Each row of a before or after table is a point. One or more steps were done to the points. Then noise was added and the rows were shuffled. The steps act on columns, c1 being the first. Write out the steps. A step turns or swaps two columns, mirrors them in a line or flattens them onto one, adds a multiple of one to another, or multiplies or shifts one. Angles are multiples of 10 degrees, from the lower column toward the higher: turns from -170 to 170, lines from 10 to 170 but not 90. Use the fewest steps. Two steps may share a column if one is a turn and the other turns, adds or multiplies; they go together, in the order done. Otherwise the lowest column goes first.

Before:
array([[ 30,  24],
       [ -5,  17],
       [ -4,  35],
       [ -1,  19],
       [ -1, -39],
       [ 24, -55],
       [-10,  36],
       [ -2,  38],
       [-22, -19],
       [ 35,  11]])
After, 10 rows:
array([[ -7, -11],
       [-42,   4],
       [ 24,  62],
       [ 25,  32],
       [-32,  11],
       [-22, -28],
       [-24, -32],
       [-11, -17],
       [ 35,   1],
       [-17, -35]])
Steps: turn c1 and c2 by 140 degrees

Before (9 x 4):
array([[  5,  19, -16, -11],
       [ -5,  10,  10,  29],
       [ -3,  -2,   6,  -3],
       [  2, -27, -37,  -6],
       [-11,   1,  -3,  28],
       [ 22, -21, -26,  -7],
       [-12, -17, -12, -18],
       [ -9, -15,  12,  18],
       [ 14,  -2, -48,  36]])
After:
array([[ 10,  -4, -29, -11],
       [-15, -12,  21,   2],
       [-26,   2,  30, -25],
       [  1, -13, -20, -19],
       [-21,  23,  24, -16],
       [-14,  -9, -21,  -3],
       [ -3,  13,   3, -60],
       [ 20,   7,  19,  -5],
       [ -3,  -3,  -1,   6]])
Steps: swap c1 and c2; turn c3 and c4 by 130 degrees

Before:
array([[ 21,   9,   8,  -6, -14,  32,  -7,   3],
       [-34,   4, -19,  10,   3,  36, -34,  26],
       [ -3,  28, -22,  19,   4,  20, -49,  37],
       [-34, -40, -38,   5,  10,  -8, -37, -28],
       [-18, -33,  -8,  12,  29,   7, -44,   5],
       [  6,  -4,  12,  -2,  -2, -30, -18, -27],
       [ 20,  -6,  17,   4,  -7,   6,  31,   0],
       [ 10, -40,  13,  -7,  -8,  -9, -11, -31],
       [ -7, -31,  26,   5, -25, -29, -18, -10],
       [  7,   4,  11,  20,   4, -35, -23,   3],
       [-29,   5,  -4, -11,  20,  11, -30,  20],
       [ -4,   2,  34,  16, -28,  19,  -3,  -3],
       [ 15, -14,   5,  -6, -17, -29, -11,   6]])
After:
array([[ 20, -53,  48, -28,  12,   1,   1,  47],
       [-18,  11, -15,   4, -34,   9,   6,   3],
       [ 14, -44,  13,   3,  14,  27,  32,  30],
       [ 27,   8,  15, -20,   5,  22,  35,  10],
       [ 24,   4,  30, -11, -25,  25,  44,   9],
       [ 16, -41, -22,  22,   7, -38,   4,  21],
       [ -2,  -5, -13,   7,  23, -21,  -8,  31],
       [-12,  -9, -23,  20,  -9,  -1, -19, -22],
       [ -5,  36,  20,   3, -12,  15,  59,  14],
       [ 16,   2, -32,  37, -32,  -9,  -2,   5],
       [ -1,   4, -10,  31,  31, -19,  16,  16],
       [-12, -18,  -8,   1,  11, -32,  12,   5],
       [ -4, -51, -16,   4,   3, -12, -17,  31]])
Steps: turn c1 and c3 by -160 degrees; add -0.7 times c3 to c4; multiply c2 by 1.3; turn c5 and c6 by 50 degrees; turn c7 and c8 by -130 degrees

Before, 12 rows:
array([[ -8, -17,   9,   2,  11,  -5,  20, -14,  30,  -5,  -7],
       [ -4, -16,  -6,  -4,  -1,  10,  18,   1,  -7, -13,  13],
       [  3,   1,  14,  25,  12,  20,  -3,   2,  18,  12, -24],
       [ 13,  -6,  -6, -11, -11,  -7,  10,  21,   4, -13,  12],
       [ 21, -19, -16, -11,  -3,   3,  13,   7,  -3, -13,  -7],
       [ -2, -25, -20, -13,  -9,  -2,   8,   4,   6,   5,  14],
       [  9,   3,  27,  -7,  15,  18, -18,  -3,   1,  10, -16],
       [ -7,   5,   8,  -1,  25,  26, -10,   3,  21,   0, -19],
       [ 14,   4,  10, -16,  25,  17,   5,  16,  -7,  20,  -4],
       [ -3, -10,  -5,  -2,  -1,  -5,   2,  21, -11,  -6, -20],
       [ -2,  19,   4,   2,  15,  13,  -1, -13,   9,  11, -18],
       [ 15, -11, -14,   6,  13, -10,  -8,  17, -13, -10,  -1]])
After (12 x 11):
array([[ 14, -21,   9, -10, -11,  -5,  10,  16, -46, -12,  13],
       [ 21, -43, -16, -11,  -3,  11,  12,  -2, -53, -13,   7],
       [ -4, -29,   8,  -3,  -2,  16,  17, -12, -55, -13,  16],
       [ -2,  57, -16,   1,  15,   6,  -1, -12, -41,  11, -19],
       [  3,  19, -15,  25,  12,  20,  -3,   2, -32,  13, -31],
       [ -3, -61,   1, -13,  -8,   8,   7,  -1, -45,   6,  27],
       [ 15,  24,   2, -18,  25,  13,   4,  13, -58,  20, -10],
       [ 15, -34, -10,   6,  12,  -5,  -9,  23, -63, -10,   8],
       [ -7,  33, -14,  -1,  25,  24,  -9,  10, -29,  -1, -22],
       [ -9, -45,  -2,   2,  12,   1,  19, -28, -19,  -6, -13],
       [ 10,  21,   2,  -7,  15,  17, -17,   9, -48,   8, -33],
       [ -3, -29, -23,  -2,  -1,  -2,   2,  20, -61,  -6, -13]])
Steps: turn c2 and c6 by -20 degrees; multiply c2 by 2.5; multiply c11 by 1.3; turn c3 and c11 by -50 degrees; add -0.7 times c7 to c8; shift c9 by -50
